Rows are points. Before rounding, the points of a table are all equally far from one centre. They may lie mostly on one side of it. Write the centre, to within rounding.
In the rows, zero is written as 128.

Points (9 x 3):
[[112  89 136]
 [110  89 135]
 [117  76 119]
 [128  82 126]
 [122  91 136]
 [132  80 114]
 [125  76 111]
 [137  87 121]
 [122  79 126]]
Centre: [116 102 112]

Points (14 x 8):
[[ 90 131 150 160 116 108 130  89]
 [108 179 140 141 111 111 155 110]
 [ 95 166 150 166  91 115 125  96]
 [123 128 162 167  94 109 102  86]
 [ 72 155 159 155  94 126 111 119]
 [121 163 107 151  85 125 126 108]
 [111 182 135 170 104 108  89 134]
 [132 147 101 134 129 142  86 146]
 [ 87 196 134 121 131 121 115 121]
 [113 191 159 169  98 136 119 132]
 [109 186 169 117  88 137 124  97]
 [ 91 139 111 161 115 117 127 122]
 [122 187 145 130 103 108 149 108]
 [103 159 114 161  86 140 119 116]]
Centre: [123 151 149 134 121 129 107 117]

Points (16 x 12):
[[140 119 139 165  73 158 166 117 145 127 116  99]
 [136 135 136 167  90 117 178 100 162 139 100  90]
 [130 123 133 153  76 170 168 121 160 119 111  93]
 [144 110 134 163  93 159 178 113 162 138 106  90]
 [142 113 144 153  67 133 161 136 149 134 104  98]
 [143 122 146 158 110 169 160 113 159 131 100  93]
 [159 138 154 142  90 139 163 104 163 124 108  86]
 [148 126 137 129  80 136 170 126 188 114 104  93]
 [158 139 140 148  78 154 152 105 135 140  97 108]
 [152 119 136 166  97 156 150 100 153 103 104 101]
 [156 126 139 146 101 162 174 116 158 144  91  87]
 [146 114 121 153  81 155 165 125 147 143  92  75]
 [148 156 112 123 110 162 171 104 166 160 103 110]
 [145 124 140 169  98 164 157 121 147 139 111 105]
 [169 126 143 153  96 152 172 123 148 133 118  92]
 [133 129 120 161  87 143 159 115 185 126 106  89]]
Centre: [127 120 114 121 109 131 164 112 139 124 111 108]

Points, 24 rows:
[[ 81  95 107  87  97 135 143 136 126 143 138 159 103 137 103 115 106  91
  149 131]
 [136 112 101 136 136  86 102 124  93 124 183 174 114 117  79 151  87 150
  135 157]
 [ 75 111 102 115 144 154 128 116 104 164 189 174 113 117 134 141 101 155
  144 114]
 [110 130 113 138 136 129 107 149  96 127 172 193  93 162 134 102 106 148
  139 133]
 [107 110 114 150 110 158 137 121  71 129 208 120 111 139 119 148 133 130
  149 137]
 [ 96  71 130 152 118  99 104 138  91 120 185 121 131 149 133 163 103 141
  143 150]
 [118 135  95 132 140 150 142 119  99 165 200 158 141 135 115 133 118 168
  151 132]
 [115 143 100 145 129 131 119 136 127 135 177 227 131 116 121 119  92 147
  175  98]
 [118 153  95 140 145 126 104 146  97 142 168 178 128 126  93 158 104 113
  151 116]
 [118 112 117 131 122 109 156 106 119 140 180 186  88 162 100 110 104  97
  170 125]
 [109 177 111 122 135 125 122 126 103 141 123 193 104 129 126 121  95 121
  140 109]
 [106 122  88 130 114 126 136 165 112 144 179 150 100 149 125 145 113 112
  175  97]
 [104 121 155 142 139 130  93 110 120 124 205 154  90  92  92 130 101 113
  124 144]
 [ 73 117 159 132 113 129 106 106 121 113 174 177  96 144  96 119 147 140
  169  80]
 [110 121  74 136 139 133 111 143  96 165 159 161  90  89 127 125 100 142
  145 114]
 [102 142  89 166 127 133 149 114  92 132 170 124  84 114 135 110 103 169
  139 142]
 [127 142 116 107 139 113 106 118  88 112 175 162 135 111  98 156  87  86
  132 101]
 [108 146 129 138  87 103 137 135  88 146 152 159  87  80 136 123  98 147
  108 129]
 [113  98 130 100 142 153  76 131 104 153 175 173  88  91  80 125  86 149
  170 147]
 [ 70 118  97 122 115 130 119 153 113 122 167 164 120 136  62 148 113 149
  193 138]
 [111 137  86  89 112 124 105 151 104 132 189 168  93 124 106 133 111 155
  189 114]
 [ 97 138 102 150 136 163  79 131 103  90 154 160 127 126 125 144 117 134
  142  75]
 [116 108  98 133 125 112 127 173 105 125 158 164  69 128 131  97  92 173
  157 102]
 [120 123 125 129 112 147 101 140  80 134 177 138 111 121 146 117 108 101
  105 115]]
Centre: [125 108 140 131 113 135 129 116 115 111 145 150 123 111 118 131  97 146
 170 125]
